Rows are points. The window is the flat piece filled in between its corners: a triangle in 3 columns, a solid with four corners in 4, and so on. A path goes straight from each point to the next, and from the last back to the first. List the points from which the path goes on through the window.
(in the rows, 128 means zero)

Window, 3 rows:
[[115 110 152]
 [134 109  79]
 [115 150 189]]
Path:
(1): [137 106 125]
(2): [100 165  68]
(3): [104 127  92]
(4): [149 106 113]
(5): [182 145  93]
(6): [ 89  86 102]
(7): [100 122  96]
(8): [157 101 119]
(9): [164 153 153]
(10): [ 70 106 133]
(11): [103 152 153]
(12): [149 121 129]
(13): [136 104 127]
(14): [ 80 105 114]
(15): [ 75 143 166]
(16): [147 149 239]
Through the window after points: 1, 3, 5, 7, 9

Window, 4 rows:
[[ 94 134 104 140]
 [139 156 126 148]
 [165 129 173  74]
 [109 121 132 150]]
Path:
(1): [103  95  96 160]
(2): [125 190 146 145]
(3): [ 89 173 136 174]
(4): [145 105 107 142]
(5): [183 102 160  63]
(6): [133 151 166 107]
(7): [120 147 188  68]
(8): [192 123 132  97]
Through the window after points: 5

Window, 6 rows:
[[133 117 115 161  98 190]
 [132 155 103 206  82 124]
 [154  98 174 135 138 128]
 [ 75 118  55 142 149 111]
 [169 112  84 188 161 140]
 [169 137 175 179 181 133]]
Path:
(1): [165 147  90 126 103 127]
(2): [126 129 139 225 116 130]
(3): [139 104 155 189 138 161]
(4): [150 116 135 127 117 130]
(5): [158 131 124 130 137 152]
(6): [131  89 163 170 113 146]
(7): [ 85  67  83 192 129 152]
(8): [130 134  85 147 123 132]
(9): [182 153 136 139 168 142]
(10): [137  85 139 188 136 130]
(11): [107 103 167 186 115 116]
(12): [175 113 134 119 144 155]
(13): [155 194  60 173  74 161]
(14): [104  92 125 177 125 118]
(15): [101 114 114 174 124 129]
(16): [135 175  76 136 132 123]
Through the window after points: 1, 3, 5, 9, 11

Window:
[[122 120 151 100 173 125 203 159 201]
 [173 150 119 121 122  75  71 171 134]
 [108 104 108 108 138 158 235  59  93]
 [123 212 136 162 129 110 100 113 139]
 [ 99 179 140 137 133 106  80 174  92]
 [ 99  98 145 132 139  76 183 124 162]
 [119 156 102 156 108 107 135 184 155]
 [ 85 171 112 129 115 135  67 118 150]
 [111  91  98 169 184 169 180  54  91]]
Path:
(1): [125 131 140 133 125 133 153 111 133]
(2): [124 154 154 147 138 136 138 111 138]
(3): [ 95 163  62 123 132  72 151 122 111]
(4): [ 73 194 100 147 167  73  88 128 107]
(5): [123 118 139 138 100 176 163 139 160]
(6): [124 114 136 132 112 155 135  90 142]
(7): [111 153 110 134 189  76 148 145 122]
(8): [126 168  76  99 149 107 119 136 126]
(9): [ 89 129 190 219 112 133 123 142 168]
(10): [163 111 198 103 103 125 162 103 162]
(11): [ 95 181  60 149 185  93 121 200 156]
(12): [102 162  96 111 182 135 168 116 161]
(13): [140 104 139 147  80 128 152 133  96]
(14): [147 148 161 175  94 132 132 136 153]
(15): [101 147 120 106 164 119 132 114 144]
(16): [102 159 116 132 151 111 164 112 134]
Through the window after points: 2, 10, 16
